Every row gives one point. Each table stands for the endless flat space through its points: a line for two points, a plane for three, and so on. Write the one point that lies in both, or say that there is none.
In the rows, zero is written as 128.

First, 2 rows:
[[132 171 102 112]
 [121 181  96 101]]
Second:
[[155 158 101 125]
 [171 140 101 117]]
They share: no point

First, 2 rows:
[[144  71  89  97  70 102]
 [148  85 103  93  82  94]]
Second, 2 rows:
[[150  87 113  91  80 100]
 [150  82 116  91  72 110]]
They share: [150  92 110  91  88  90]

First:
[[129 121 124  99 167 124 107 137]
 [117 133 131  87 163 129 101 142]
 [109 139 133  69 149 139  93 140]]
Second:
[[134  88 109  88 138 134  98 145]
 [166  97 129 114 134 109 113 137]
 [151 121 124  97 149 124 111 111]]
They share: [137 109 114  87 147 134 103 123]

First:
[[107 134 155 182 162 124 133 102 176  99 157]
 [119 140  95 134 156  94 169 144 134 153 163]]
Second (2 x 11):
[[124 134 115 185 195 123 139 105 143 116 141]
 [112 134 119 171 173 117 147 113 147 120 149]]
They share: no point

First, 2 rows:
[[136 119 100 118 159  92 109 107 118 133 142  95]
 [154 131 124 148 153 107  88 131 124 112 130 119]]
Second, 3 rows:
[[136 122 128 161 177 105 111 110 147 143 132 116]
 [135 124 133 177 192 107 119 102 164 157 136 118]
 [169 143 107 140 156 102  87 125 123 113 150 107]]
They share: [148 127 116 138 155 102  95 123 122 119 134 111]

First (2 x 14):
[[ 96 169 156 127 178 133 136  88  98 166 112 179 167  84]
 [ 96 119 111 122 138  83 186 123  83 166  87 124 157  94]]
Second:
[[103 154  96  98 169 108 164 132 125 132 106 151 121  76]
 [ 96 155 118 106 161 104 178 144 114 133 118 164 116  61]
 [101 123  95  93 162 103 129  90 115 155 112 141 156  97]
 [ 89 164 144 157 190 161 153  28  80 185  59 144 247 117]]
They share: no point

First (2 x 18):
[[105 137 155 103 101 156 113 137 158 134 101 126  96  98 190 134 140 118]
 [123 119 155 100  98 153 140 128 164 164  92 108  87 110 157 158 128 127]]
Second:
[[116 124 137 100  99 165 122 120 160 147  94  96  88 105 167 163 137 118]
 [134 130 155 118  87 153 132 134 172 167  86 116 102  97 167 143 117 134]]
They share: no point

First (2 x 20):
[[154 112 113 122 105 116  94 150 117  90 102 148 162  91 123 127  83 123
  164  81]
 [136 109  80 131 120 134 109 141 108 108  96 175 165  79 102  94 110 102
  131 108]]
Second:
[[130  97  82 123 104 100 119 137 122  98  84 157 169  87 110 110  78 136
  155  68]
 [139 104  92 124 107 111 109 142 118  97  92 157 166  87 113 113  85 126
  154  79]]
They share: [148 111 102 125 110 122  99 147 114  96 100 157 163  87 116 116  92 116
 153  90]

First, 2 rows:
[[127 129 115  90 146 105 110 138  92 157 136 137 139 118 113 158 138  78
  138 127 166 165 139  95]
 [151 105 130 120 158  90  95 168  77 160 127 164 136 109 128 137 141 108
  108 103 166 177 169  92]]
Second:
[[113 123  91 114 136 118 123 137  67 148 131 116 139 118  92 125 135  81
  124 121 169 180 161  95]
 [174 132 172  73 174  56  71 156 127 185 129 203 140 122 172 208 155 111
  132 105 172 141 120 111]
 [161 107 154  90 158  92  97 162  87 164 149 180 148 103 138 173 135  92
  124 115 156 163 135  90]
 [143 145 131  78 179  63  63 155 157 173 100 159 105 131 153 179 160  97
  155 128 177 150 148  92]]
They share: [135 121 120 100 150 100 105 148  87 158 133 146 138 115 118 151 139  88
 128 119 166 169 149  94]

First:
[[127 101 112  90 136 113 105 135 158 157  78 151 128 162  66  92 184 137
  117 127  73  89  93 151]
 [115 131 100 105 115 128  87 108 152 157 102 175 146 168  99 107 154 110
   90 154  94 119 120 163]]
Second, 4 rows:
[[145 140 103 108 137  77  61 115 157 114  66 116  98 141  72 116 152 151
   71 155  92 106 118 204]
 [108 124  81  74 124 150 120 134 132 190 108 205 154 186 112 102 161 113
   85 158  62  89 104 123]
 [144 115  88 126 121 106 106 138 129 123 104 152 132 139  56 116 167 117
  121 118  91  88 119 174]
 [129 125  94 102 126 114  95 126 143 146  93 160 131 158  82 109 161 125
   94 144  83  98 113 165]]
They share: [119 121 104 100 122 123  93 117 154 157  94 167 140 166  88 102 164 119
  99 145  87 109 111 159]
